Each row is a point. To make a cloud, some directions were put in groups of two or more. Within a group, all points are equally far from the middle, so they leave a hole (a ring in 2 directions, a hollow ball in 3). The other directions are filled evenly. Then the cloud was stretched, turned, moved and blurred a little. Count the holes, and give their numbers of directions, smallest first.

Cloud (15 x 2)
[[ -5 -50]
 [ 26  -5]
 [-16  30]
 [-43  21]
 [ 27 -14]
 [-37 -47]
 [ 24   5]
 [-41  22]
 [ -9 -51]
 [-32 -49]
 [ 20  11]
 [-53 -34]
 [-40  23]
 [-60  -5]
 [ 11  21]]
Holes: 1 (2)

Cloud (21 x 3)
[[-60 -30  20]
 [  3  26  12]
 [-56  10  -2]
 [-28  36  31]
 [ -7  -3 -47]
 [ 15   0 -15]
 [-14  30 -31]
 [-45  -6 -10]
 [ -4   4 -10]
 [-33  39  15]
 [  4 -24  55]
 [-14  26  23]
 [  8  44 -13]
 [ 28   4 -26]
 [-14 -50 -30]
 [  5 -33  30]
 [-29  15 -32]
 [-41 -32  -6]
 [ -6  37  27]
 [-20 -54 -26]
 [  4  34  43]]
Holes: 0

Cloud (21 x 3)
[[ 11  60  -5]
 [ 19   4  39]
 [-10 -56 -15]
 [-36   8  -8]
 [-27 -27  13]
 [-16 -10  46]
 [ 30  -5   7]
 [ 40 -34  38]
 [-47  43 -18]
 [ 14  25  -3]
 [ 12 -37 -29]
 [-42  28 -12]
 [-30 -19 -29]
 [ 50  55 -46]
 [  8 -44 -41]
 [-44 -16  20]
 [  8 -22 -44]
 [ -2  16  36]
 [-30  20 -21]
 [-15 -35  43]
 [ 25 -33  43]]
Holes: 0

Cloud (29 x 4)
[[  8  40  11   3]
 [-44  -1   2 -28]
 [ 28  -1 -19  -6]
 [  4  31 -31  11]
 [-38 -34   1 -14]
 [-34  -4  39   0]
 [-18  43  17   1]
 [ 31   1  46  -7]
 [ 25  19 -19 -11]
 [ 15  21 -26   0]
 [-20  30 -37 -11]
 [ 10   4 -35 -20]
 [ -2 -46  17  -7]
 [-10 -51  17 -43]
 [-39  -1  14 -30]
 [-40 -31  10 -10]
 [ -4   2 -40  -8]
 [ -2  17 -41   7]
 [-58 -20  -6   5]
 [ 18 -11  58 -18]
 [  6   0  34 -60]
 [-36  10 -30 -23]
 [-27 -11  37 -28]
 [-15 -45   4 -41]
 [ -3  42 -26   2]
 [-11  -3 -40 -14]
 [-46 -26   4 -13]
 [-35 -14 -17 -31]
 [-24 -32 -17  -2]]
Holes: 1 (3)
